Each row is a point. The ring and each string are closed loops that go straight from each point to the next, and from the last back to the first. Before rounding, they use only three directions, however many columns there are. Count how often each string passes through the ring. Passing back the other way cancels.
In the rows, 128 means zero.

Ring (7 x 3)
[[154 148  91]
 [118 166 116]
 [ 85 146 134]
 [ 75 100 140]
 [108  62 126]
 [139  66 106]
 [163 105  85]]
String (25 x 3)
[[161  64 108]
 [166  57  96]
 [155  64  66]
 [134  91  75]
 [130 103  98]
 [136 106 110]
 [139 104  86]
 [156 102  67]
 [189 104  66]
 [184 110  88]
 [159 114 112]
 [183 115 102]
 [191 115  70]
 [166 113  55]
 [153 110  65]
 [174 102  64]
 [192  92  82]
 [189  83  85]
 [160  94 119]
 [141  99 114]
 [125 103  98]
 [139  76  69]
 [127  98  97]
 [144  67  78]
 [160  46  77]]
Times through: 1

Ring (8 x 8)
[[216 144 147 107 113 116 138  86]
 [156 190 160 114 111 117 130  81]
 [ 84 197 150 114 114 114 119 102]
 [ 52 161 131 111 120 107 118 135]
 [ 63  96 117 110 126  95 132 167]
 [114  44 111 108 129  88 148 178]
 [186  33 110 104 127  94 152 160]
 [231  64 119 101 121 106 146 126]]
String (15 x 8)
[[160 155 121  98 114 123 112 103]
 [180 198 128  96 108 135 101  72]
 [202 218 159 106 106 132 118  50]
 [205 180 191 126 110 108 160  66]
 [173 127 177 127 118  94 169 106]
 [149 111 158 122 121  94 160 125]
 [196 127 120  98 116 119 123 105]
 [163 118 130 106 118 109 134 120]
 [178 104 166 124 120  92 169 118]
 [228 120 167 119 116 103 164  92]
 [249 152 162 111 111 117 147  69]
 [249 193 143  98 106 136 115  50]
 [186 183 190 127 111 107 158  70]
 [148 161 184 129 116  98 161  96]
 [147 150 152 115 116 107 139 106]]
Times through: 1

Ring (7 x 12)
[[192 161  80 156 136 164 111 109 100 122 118 101]
 [147 190 102 141 153 149 117 110  97 101 140 125]
 [ 66 163 129 110 156 117 116 129 109  81 158 169]
 [ 38  97 123  95 131 103 104 145 125  87 144 182]
 [ 72  40 104 105 108 111  95 152 136 112 119 164]
 [135  23  89 128 101 131  95 149 139 139  99 134]
 [200  66  75 154 109 158 101 130 125 150  93 100]]
String (15 x 12)
[[ 71 189 153 116 180 117 128 128 109  79 172 172]
 [108 159 145 128 172 126 126 131 117 101 157 156]
 [124 140 119 131 150 134 116 128 115 108 139 142]
 [122 145  89 128 130 140 105 120 105 101 129 134]
 [140 203  69 135 132 155 105  99  84  90 131 118]
 [184 237  68 154 145 172 113  88  76  97 131  97]
 [201 199  99 163 160 167 123 104  96 118 133 101]
 [178 144 125 154 162 149 125 125 118 128 134 121]
 [143 146  97 137 138 144 110 120 108 110 129 127]
 [125 158  82 129 128 144 104 115  99  98 128 130]
 [121 141  97 128 135 138 108 123 108 103 131 137]
 [ 92 191  84 117 134 137 104 109  90  77 141 143]
 [ 84 175  82 113 127 133 101 113  93  78 138 146]
 [ 68 183 101 109 141 126 107 117  96  72 150 158]
 [ 49 203 125 104 161 117 116 119  96  63 167 173]]
Times through: 2
String (22 x 12)
[[175 135  45 144 102 163  93 108  97 117 101  99]
 [178 142  53 146 110 163  97 108  97 118 105 100]
 [148 143  60 135 112 153  97 111  98 107 113 114]
 [180 172  56 149 120 167 101 101  90 111 112  98]
 [225 210  70 170 145 181 116  92  85 120 120  82]
 [213 188 109 168 166 167 127 108 102 127 132  99]
 [174 152 116 152 157 150 122 121 112 123 133 120]
 [169 142 125 150 160 146 124 126 118 125 135 125]
 [194 199 110 161 167 162 126 107  98 117 138 107]
 [189 219  80 157 150 169 116  95  84 106 131  99]
 [219 194 109 171 168 169 128 106 101 128 133  97]
 [187 140 113 156 154 153 121 123 116 131 127 114]
 [164 121 105 145 141 146 114 127 118 126 123 122]
 [173 117 103 149 139 149 113 127 118 130 120 118]
 [167 104 107 146 138 145 113 131 123 132 120 122]
 [157 114  83 140 122 148 104 123 113 122 114 118]
 [167 121  56 142 106 157  95 115 104 120 103 106]
 [219 105  43 160  99 173  94 112 106 142  86  81]
 [249  77  65 173 111 175 104 122 121 164  84  76]
 [234  61 111 171 138 159 118 138 138 169 101  97]
 [176  90 101 148 131 147 110 133 126 138 113 117]
 [166 106  85 144 122 150 105 126 116 128 111 116]]
Times through: 2

Ring (8 x 14)
[[148 205 167 148 101 144 153 118 170 104 115 120  90 168]
 [ 89 249 180 117 116 164 164 103 158 135 118 123 134 162]
 [ 63 224 186 108 119 161 156  97 125 153 131 107 163 139]
 [ 62 154 174 111 115 144 139 106  88 160 148  83 175 103]
 [ 95  76 140 127 107 121 126 134  79 149 157  65 154  76]
 [137  38 117 146  97 107 121 154  93 128 155  62 120  74]
 [180  67 131 168  87 107 124 148 125 100 140  80  82 111]
 [180 120 150 167  89 119 134 134 146  94 128  97  77 141]]
String (8 x 14)
[[110 233 208 136 105 155 151  85 142 123 121 118 129 171]
 [102 181 186 132 106 144 142 101 119 134 134  99 140 138]
 [ 47 209 226 111 115 157 141  68  82 163 144  93 193 133]
 [ 26 191 217 100 120 156 139  72  65 178 152  84 211 112]
 [ 45 216 157  93 127 164 162 116 128 165 133 105 170 121]
 [107 175 127 121 114 146 157 142 154 132 126 105 118 126]
 [117 174 178 138 104 141 143 108 128 126 131 101 127 140]
 [127 244 217 145 101 154 151  81 152 112 116 124 116 186]]
Times through: 1

Ring (8 x 14)
[[188 154 110 173 113 124  86 132 144 105 153 122 144 122]
 [156 202 141 135  91 119 106 154 155 145 138 144 101 110]
 [ 91 212 170  90 103 119 116 172 140 178 106 142  94 120]
 [ 38 182 175  64 136 125 112 175 110 184  80 122 125 145]
 [ 28 124 144  73 175 134  97 160  81 154  73  94 184 175]
 [ 51  97 120  96 186 137  86 146  75 128  84  83 211 183]
 [113  80  94 145 180 136  72 127  88  93 114  79 222 174]
 [172 107  93 177 148 130  72 122 119  85 144  96 190 146]]
String (20 x 14)
[[120 150 134 130 134 126  91 146 122 132 119 113 150 139]
 [157 157 164 167 122 115  72 137 145 128 139 106 121 113]
 [204 177 142 186  96 114  80 134 165 116 162 126 107  99]
 [221 180 108 185  87 120  92 133 165 105 169 139 119 104]
 [207 172  70 163  93 130 108 137 150  98 160 148 148 125]
 [161 160  64 130 112 137 116 145 127 108 137 144 170 147]
 [142 139 120 148 135 127  85 138 124 116 130 109 161 139]
 [137 118 164 171 153 118  56 129 124 117 129  80 153 130]
 [186  79 134 219 166 120  35 105 123  75 153  62 185 134]
 [193  71  69 203 164 134  58 106 110  56 153  80 223 157]
 [172  87  49 170 157 140  80 118 103  67 142  99 227 167]
 [150 111  59 144 148 140  95 131 105  88 131 112 211 166]
 [132 126  92 135 144 134  93 138 110 108 123 111 186 156]
 [127 114 153 162 158 121  61 131 117 116 124  81 163 139]
 [162  96 143 194 161 120  47 116 121  93 141  71 174 135]
 [203 101 103 209 144 125  56 111 131  73 160  88 182 133]
 [205 115 131 215 136 118  51 113 142  85 162  87 157 119]
 [248 149  72 208  99 126  84 119 158  74 181 130 154 116]
 [214 174  64 165  90 131 110 136 151  96 163 152 149 124]
 [164 174  79 131 103 133 116 148 136 117 139 148 152 136]]
Times through: 3
String (14 x 14)
[[132 147  89 124 130 134 105 146 116 117 123 126 173 152]
 [153 138  81 142 130 134  99 138 120 104 134 123 179 149]
 [119 141 132 133 140 126  87 144 119 127 119 107 157 142]
 [159 136 144 172 135 119  68 131 134 113 140  98 146 125]
 [167 147 167 182 127 113  62 131 146 120 145  97 124 111]
 [129 151 159 147 133 119  78 142 131 134 125 104 134 126]
 [132 175 104 115 112 131 114 154 129 133 124 140 145 139]
 [169 223 108 122  71 125 128 161 160 144 143 170 101 111]
 [191 241 143 144  56 114 117 159 182 151 156 169  65  86]
 [186 207 166 166  82 110  90 147 173 142 154 138  78  89]
 [162 164 173 172 117 112  70 137 151 131 143 107 110 106]
 [211 164 131 195 102 116  76 128 161 105 165 120 121 104]
 [249 147  66 207  99 127  85 118 156  71 181 132 158 118]
 [183 142  55 153 119 137 105 134 127  90 147 134 183 147]]
Times through: 0

Ring (10 x 14)
[[170 168  89  92 105 115 126 115  99  86 155 125  88 146]
 [130 211  86 102 116 116 107 113 104 110 146 125  60 154]
 [ 94 227  96 118 126 124 101 116 112 138 134 125  57 156]
 [ 64 201 122 140 137 139 113 128 123 169 117 121  91 145]
 [ 69 143 142 149 139 149 138 140 128 175 109 115 142 128]
 [ 89  99 154 149 134 153 158 146 128 167 110 113 177 117]
 [134  49 165 141 121 155 182 149 125 144 121 115 212 108]
 [176  30 164 128 108 151 192 145 120 118 136 121 220 109]
 [206  46 147 110  97 140 185 136 111  92 151 126 197 117]
 [202 107 111  93  97 123 155 123 101  77 159 126 137 133]]
String (7 x 14)
[[208  97 154 111  91 143 171 124 114  98 164 146 161 139]
 [249  24 169 107  81 147 203 132 113  79 168 142 216 122]
 [238  34 119  88  89 124 185 132  98  56 160 117 191 113]
 [220 119  88  77  91 110 147 117  92  53 167 123 117 136]
 [150 183  55  83 114 100 110 116  91  78 146 107  66 141]
 [133 165  77  98 120 112 120 123 100 100 136 107  91 135]
 [161 139 142 119 105 141 149 123 117 121 151 140 131 144]]
Times through: 1

Ring (7 x 14)
[[155  95 105  74  51 138 113 112 100 113 132 140 133 120]
 [174 144 130 101  77 132  92 159  87 161 176  82 113 103]
 [164 169 151 125 100 127  92 176  82 180 198  59  98  88]
 [113 152 160 141 117 123 122 145  88 157 182  90  90  80]
 [ 83 112 145 128 105 124 143 105  98 123 146 136  98  89]
 [ 76  57 110  91  70 131 157  59 110  77  97 194 122 113]
 [111  55  96  69  47 138 142  66 110  74  95 192 138 125]]
String (18 x 14)
[[115 120 137 116  94 127 125 122  94 136 154 118 104  96]
 [120 144 158 131 101 133 128 130  96 124 176 116 111  85]
 [122 165 173 145 114 132 125 145  93 135 194  98 105  76]
 [136 163 167 136 104 135 119 147  94 132 193  99 112  81]
 [159 204 183 154 123 129  96 192  81 181 230  43  94  69]
 [185 208 166 142 118 122  71 218  70 224 234   7  82  77]
 [166 148 128 108  90 122  86 172  79 193 179  59  93 100]
 [138 110 115  96  79 124 108 132  89 156 145 105 103 109]
 [154 109 108  85  68 127 101 135  89 156 144 104 109 115]
 [179 106  97  69  51 132  91 139  90 151 142 105 122 124]
 [149  96  98  78  63 125 102 127  89 155 132 111 108 120]
 [132 108 119  97  77 128 116 122  93 138 142 120 110 107]
 [156 135 135 104  77 135 108 139  94 134 168 107 120 101]
 [181 173 153 118  88 137  92 173  87 157 203  70 117  91]
 [168 180 166 131  98 137 101 170  89 149 209  75 115  83]
 [156 198 179 150 121 129  98 187  81 179 224  48  94  72]
 [123 176 171 154 131 118 109 172  80 189 204  55  76  72]
 [106 128 140 127 109 118 122 134  87 163 160  98  86  90]]
Times through: 2
String (24 x 14)
[[184 158 129 105  86 123  76 185  77 201 188  46  95 101]
 [203 204 162 129 101 130  70 212  75 203 231  21 100  84]
 [169 181 166 130  98 137 100 171  88 151 210  73 115  83]
 [131 124 136 110  85 131 120 126  95 130 158 119 113  99]
 [127 145 140 128 112 115 103 160  79 194 175  66  77  90]
 [126 179 169 154 132 116 105 177  78 198 206  48  73  72]
 [116 188 187 167 138 123 118 169  84 173 215  63  82  63]
 [ 91 141 157 145 125 116 128 137  87 165 171  93  78  79]
 [ 97 108 131 117  99 120 130 115  92 145 142 121  93  97]
 [117 119 140 114  87 133 131 114  99 114 153 134 116  96]
 [ 88 111 149 124  95 134 151  92 106  89 145 160 118  91]
 [111 108 135 109  83 134 136 103 102 105 143 146 119 100]
 [ 74  61 108  95  79 123 150  71 103 106  99 172 106 111]
 [ 56  29  94  82  66 126 166  39 111  75  71 211 117 120]
 [ 76  39  89  77  64 123 149  59 105  98  79 187 112 123]
 [110  83 113  91  70 130 134  92 102 108 121 155 118 112]
 [127  99 128  93  62 144 138  91 109  73 136 170 143 108]
 [120  37  83  51  27 144 145  50 116  49  80 215 155 136]
 [127  44  76  51  34 134 129  72 106  91  85 182 136 136]
 [131  61  82  62  48 127 118  94  97 125 100 150 119 130]
 [166  87  94  62  41 138 106 112  99 115 125 140 136 128]
 [179 130 128  87  56 146 105 134  99 109 165 123 143 110]
 [156 133 136 102  73 139 112 133  97 120 166 118 128 102]
 [149 121 121  97  78 127 104 140  89 156 155  99 107 107]]
Times through: 1

Ring (6 x 14)
[[151 119 161 155 116 133 145 124  91  94 147  96 120 136]
 [154 139 103 181 110 159 171  90  98  99  73 117 137 106]
 [155 145  73 183 106 148 165  85  94  99  63 121 134 104]
 [125 139 111 113 121  88 106 154 120 128 130 130 138 116]
 [104 131 156  70 134  64  79 199 141 147 173 136 146 121]
 [121 113 198  86 131  75  88 192 117 123 212 107 125 147]]
String (29 x 14)
[[120 145 109 117 125 109 123 148 135 138  99 143 156  97]
 [119 151  89 118 123 104 121 144 135 140  87 148 157  93]
 [150 137  81 153 107 101 125 115  87 100 117 111 116 128]
 [165 129  92 172 101 111 135 101  67  81 130  93 101 143]
 [154 130 109 160 109 117 137 112  84  94 125 103 116 132]
 [138 140 105 144 116 122 137 124 111 116 101 126 139 110]
 [140 152  73 163 113 142 157 101 116 119  53 138 151  90]
 [167 154  43 217 100 180 197  49  89  91  13 124 140  89]
 [145 160  58 186 112 175 187  77 121 119   7 147 164  70]
 [133 148  99 151 120 144 155 115 126 125  65 140 158  89]
 [146 129 131 150 115 126 140 123  99 103 126 110 128 125]
 [167 116 150 177 108 139 154 104  69  76 148  82 105 147]
 [170 111 170 183 108 150 162 102  66  70 156  75 103 151]
 [149 120 166 154 118 139 149 125  96  97 143 100 126 131]
 [126 137 135 125 125 120 131 145 127 128 115 131 150 107]
 [139 127 144 136 119 116 130 138 105 109 140 111 129 127]
 [161 110 171 160 111 124 139 123  71  78 177  78 101 156]
 [171 107 180 179 109 148 159 106  64  68 168  71 100 156]
 [156 125 147 173 113 155 165 105  92  92 116 101 128 124]
 [135 141 118 149 120 142 153 121 121 120  85 131 152  98]
 [138 137 120 146 118 130 143 124 112 115 104 123 141 110]
 [160 127 122 174 108 137 153 102  80  87 120  98 116 131]
 [169 135  91 199 102 156 173  75  75  80  83 101 118 121]
 [153 134 106 167 110 132 149 105  90  97 105 109 125 121]
 [127 151  90 138 121 128 141 126 130 132  70 145 158  89]
 [139 152  67 157 113 131 148 106 115 120  59 138 148  93]
 [157 143  64 173 103 120 144  94  84  95  87 114 120 119]
 [155 131  99 157 107 107 129 114  80  92 130 102 110 136]
 [141 130 125 138 116 107 125 134 100 108 136 112 125 128]]
Times through: 0
String (26 x 14)
[[133 142 113 141 120 131 143 127 122 123  91 133 150 100]
 [163 132 108 185 106 150 165  89  81  86  98 102 121 123]
 [173 139  79 212  99 169 186  60  73  78  62 103 121 114]
 [161 155  48 206 103 173 189  60  96  98  18 129 144  87]
 [174 140  67 209  97 157 177  62  69  77  66 102 116 118]
 [158 130 109 168 107 126 144 105  80  89 121 100 114 132]
 [139 140 104 145 116 120 136 123 109 114 102 124 137 111]
 [131 150  80 140 117 117 135 124 121 127  77 140 149  96]
 [150 138  78 152 107  99 124 115  87 101 115 112 116 127]
 [147 128 108 136 110  83 107 135  84  99 156 102 108 144]
 [138 128 134 129 118 100 117 143 102 110 149 111 124 132]
 [115 140 124 101 127  92 106 165 135 140 126 140 151 107]
 [ 96 144 130  68 136  70  84 195 159 162 135 156 164  99]
 [ 81 136 162  29 145  37  51 235 169 175 183 156 162 112]
 [ 95 139 150  64 139  72  84 202 160 162 148 152 164 103]
 [124 133 139 113 125 101 115 157 124 128 137 127 142 117]
 [126 113 188  93 127  74  89 185 109 117 211 103 119 151]
 [133 102 211  95 126  71  86 187  95 104 241  86 105 168]
 [141 115 172 124 120  97 112 155  94 101 187  95 113 149]
 [119 131 155 104 129 103 114 167 132 133 143 130 148 115]
 [131 114 194 112 127 104 114 168 110 113 188 103 127 141]
 [164  92 223 149 114 117 129 141  62  69 231  58  88 180]
 [165 105 181 162 110 125 139 123  65  72 189  70  95 164]
 [140 129 139 140 119 122 135 133 106 110 131 113 132 123]
 [134 140 123 145 121 139 149 125 122 121  92 130 151 101]
 [142 143 108 164 117 156 166 105 116 114  69 130 151  95]]
Times through: 2

Ring (9 x 14)
[[ 92 182 136 160 187 132  89 103 112  90 131 122 142 169]
 [140 170 110 159 116 149  77 108 149 104 132 109 159 125]
 [165 145  92 141  69 152  87 122 170 117 129 117 164  85]
 [159 116  80 107  65 135 114 143 171 129 117 151 156  56]
 [131  91  98  78  89 114 156 161 151 132 111 181 139  56]
 [120  91 144  89  96 119 185 161 130 122 129 162 129  83]
 [109 119 204 132 114 137 193 141 104 101 159 112 125 142]
 [ 94 141 209 147 146 137 175 128  93  91 159 106 124 169]
 [ 73 171 179 156 199 127 130 111  88  85 143 120 128 188]]
String (22 x 14)
[[ 48 194 174 164 249 119 108  98  75  76 135 127 125 216]
 [106 180 168 174 159 147 107 102 110  87 150  93 142 177]
 [110 146 136 134 141 130 123 125 124 104 131 134 140 131]
 [ 98 158 118 133 169 122 103 119 122 102 120 147 141 137]
 [142 163 133 162 103 154  98 112 143 102 143  98 155 129]
 [183 172 118 183  53 178  71 102 171 105 151  67 172 113]
 [160 146 128 152  70 158 109 121 156 110 144  98 157 105]
 [121 137  86 113 132 121 101 131 146 117 110 163 148  94]
 [167 123  56 109  63 136  90 138 183 131 109 155 164  47]
 [119 124  96 103 125 118 122 140 143 120 112 168 143  89]
 [148 120 122 120  75 140 136 140 152 119 133 132 148  85]
 [163  84  93  83  39 130 155 163 171 137 119 163 149  34]
 [116  56  67  28  99  85 178 186 153 148  86 239 130  17]
 [106 104 118  86 128 109 159 154 129 121 115 180 131  87]
 [105 119 131 104 135 116 151 144 124 114 123 162 132 107]
 [ 92  92 157  83 134 106 197 162 110 117 126 175 119 103]
 [ 98  96 201 104 119 122 217 158  99 108 150 140 116 125]
 [ 94 128 153 115 151 118 157 138 110 106 131 150 128 130]
 [126 135 186 147 102 148 162 130 118 100 158  99 136 139]
 [100 149 236 166 137 150 182 122  87  84 175  78 124 187]
 [ 61 168 221 162 206 129 160 113  68  77 158 106 118 212]
 [ 54 170 171 144 229 113 131 113  79  85 132 141 122 192]]
Times through: 1

Ring (10 x 14)
[[ 64 137 117  98 123 139  93 106 121 135 108 104 149 170]
 [ 61 131 126  98 117 144 116 114 133 123 111 117 141 190]
 [ 85 129 126 105 123 142 151 131 153 111 118 138 138 203]
 [111 130 119 113 132 138 167 141 163 108 122 148 141 197]
 [150 135 102 126 151 123 175 151 171 113 127 157 151 178]
 [169 142  90 132 163 104 163 150 168 125 131 158 159 163]
 [170 148  83 134 168  88 138 142 159 140 132 152 165 153]
 [154 152  82 129 166  83 111 129 144 151 129 139 167 145]
 [116 150  90 116 152 101  83 112 124 155 118 115 166 140]
 [ 92 145  99 108 141 118  79 105 117 150 112 104 161 145]]
String (28 x 14)
[[ 95 149 100 113 143  86  74 107 124 160 123 123 158 167]
 [ 99 145 103 112 142 101  93 114 131 148 121 125 156 167]
 [113 141  98 112 144 134 113 120 133 133 112 113 160 144]
 [102 140  97 107 141 152 100 112 120 133 103  94 163 126]
 [ 99 138 103 107 138 145 109 116 127 131 108 105 158 144]
 [ 83 138 114 105 130 127 108 115 132 133 115 120 149 176]
 [ 40 133 137  95 110 115 102 109 134 133 121 131 134 225]
 [ 98 137 113 111 135 120 125 125 144 129 121 133 148 183]
 [113 135 103 111 140 154 135 127 139 119 109 114 156 148]
 [ 79 124 132 102 117 156 163 134 156 101 116 138 134 209]
 [113 128 112 110 134 168 162 137 151 103 109 123 149 162]
 [107 124 128 112 126 148 189 149 173  95 123 156 135 213]
 [109 128 127 115 130 121 181 149 176 105 132 169 134 227]
 [110 133 122 116 133 109 162 142 168 117 132 165 138 219]
 [119 137 106 115 142 130 140 132 149 123 119 134 152 169]
 [121 137 102 115 143 139 137 131 145 122 115 125 155 156]
 [100 135 119 113 132 113 144 133 157 123 127 151 142 206]
 [ 98 135 117 111 132 121 138 130 151 123 123 142 144 196]
 [114 136 103 112 141 145 133 127 141 122 112 118 155 152]
 [ 82 130 117 101 125 166 129 120 134 115 105 107 148 163]
 [ 38 130 134  90 108 150 103 105 124 124 108 108 138 196]
 [ 74 135 112  98 126 161 102 108 119 127 101  93 153 148]
 [ 94 138 104 106 136 146 105 113 125 132 107 102 157 144]
 [ 76 142 102 100 133 143  72  98 107 144 102  85 161 132]
 [ 69 149 100 102 136 112  45  90 100 163 108  89 163 140]
 [ 79 151 103 109 139  79  55  98 115 168 123 117 158 170]
 [104 146 101 114 144 100  93 115 131 149 121 124 157 164]
 [111 143 100 115 145 111 108 120 136 141 120 125 157 161]]
Times through: 2
String (24 x 14)
[[111 155  88 118 154  76  61 105 119 170 123 118 167 145]
 [101 146 102 114 143  96  92 114 131 150 123 127 156 169]
 [101 143 104 112 141 111 103 117 133 141 119 124 155 166]
 [ 66 144 113 103 129 104  72 101 118 153 117 114 151 178]
 [ 40 139 119  92 117 134  62  90 104 147 105  90 150 167]
 [ 74 135 111  98 127 161  99 107 118 128 101  91 154 145]
 [106 137 105 110 138 139 122 123 136 127 112 117 155 156]
 [ 62 133 128 100 118 125 114 115 137 128 118 129 139 205]
 [ 28 127 150  92 100 125 123 115 143 120 122 141 124 249]
 [ 63 125 135  97 112 160 146 125 146 106 112 126 134 205]
 [107 133 110 110 135 151 143 130 145 115 112 123 150 164]
 [109 136 112 113 137 125 140 132 151 123 121 138 148 183]
 [103 130 130 115 128 108 173 146 175 111 135 174 132 237]
 [135 129 117 121 139 130 196 157 181 100 130 169 140 208]
 [155 133 101 124 151 142 185 154 171 104 122 149 152 166]
 [175 137 102 136 159  94 201 167 193 111 143 191 147 205]
 [155 142 100 131 156  85 163 151 174 128 139 174 151 195]
 [134 140  95 119 150 131 136 132 146 126 117 127 159 148]
 [177 144  79 132 169 118 151 145 157 128 123 139 168 130]
 [187 152  76 141 177  69 140 147 164 146 139 163 168 153]
 [170 156  81 139 173  47 119 139 159 158 144 167 165 169]
 [134 146  93 123 155  95 118 129 145 143 127 139 160 161]
 [135 143  89 119 154 129 120 126 137 134 114 117 165 132]
 [138 150  79 121 161 111  92 117 126 151 115 110 172 117]]
Times through: 0
